Every row gives one point. Two turns around zero, p and q, are shown by what they do to some points. Where does a point land after both, in the order given? Backwards means that the second turn is done in reverse. Each puzzle has new turns, and all numbers are rounded.

Turn p:
[ 0.29 -0.39] -> [-0.23 -0.43]
[ 0.06 -0.08] -> [-0.05 -0.09]
[-0.43  0.33] -> [0.11 0.53]
[0.08 0.14] -> [ 0.16 -0.01]
Turn q:
[0.13 0.44] -> [0.03 0.46]
[-0.08 -0.05] -> [-0.07 -0.07]
[-0.09 -0.61] -> [ 0.05 -0.61]
[-0.18  0.14] -> [-0.21  0.10]
[0.22 0.07] -> [0.20 0.12]
Where do these land?
q, then p: [0.18 0.06] -> [ 0.16 -0.10]
q, then p backwards: [-0.47  0.17] -> [-0.27 -0.42]
p, then q: [ 0.29 -0.23] -> [ 0.00 -0.37]

Turn p:
[ 0.37 -0.24  0.00  0.43] -> [ 0.33 -0.09 -0.50 -0.11]
[-0.13  0.04  0.03  0.15] -> [-0.04  0.10 -0.09  0.15]
[-0.38 -0.13  0.07 -0.15] -> [-0.24 -0.15  0.15  0.29]
[ 0.74  0.03  0.08 -0.21] -> [ 0.52 -0.12  0.13 -0.55]
[-0.45  0.34  0.12 -0.05] -> [-0.23  0.32  0.26  0.33]
[-0.15 -0.02 -0.30 -0.17] -> [-0.35 -0.06  0.05 -0.12]
Turn q:
[-0.31 -0.14  0.19  0.03] -> [-0.16 -0.35 -0.04  0.00]
[ 0.30 -0.29 -0.20 -0.18] -> [ 0.22  0.22 -0.39  0.02]
[-0.65  0.05 -0.19  0.11] -> [-0.62 -0.17  0.03 -0.24]
[ 0.30 -0.26  0.06 -0.17] -> [ 0.33  0.02 -0.27  0.08]
[0.04 0.68 0.02 0.00] -> [ 0.05  0.20  0.62 -0.21]
[ 0.32 -0.05  0.13  0.20] -> [0.19 0.08 0.05 0.34]
Where do these land?
q, then p: [ 0.02 -0.36 -0.60 -0.21] -> [-0.55  0.29  0.12 -0.37]
q, then p backwards: [-0.07  0.32 -0.11  0.48] -> [-0.46  0.28  0.02 -0.26]
p, then q: [-0.06 -0.19 -0.26 -0.06] -> [-0.17 -0.11 -0.22 -0.15]
q, then p: [ 0.28 -0.17  0.25 -0.18] -> [ 0.20 -0.10 -0.21 -0.33]
p, then q backwards: [-0.21  0.14  0.36  0.04] -> [0.31 0.07 0.09 0.29]
q, then p backwards: [-0.21 -0.07  0.49  0.17] -> [-0.15 -0.44  0.18 -0.27]
q, then p: [ 0.26  0.34 -0.13 -0.25] -> [ 0.27  0.16  0.36 -0.20]
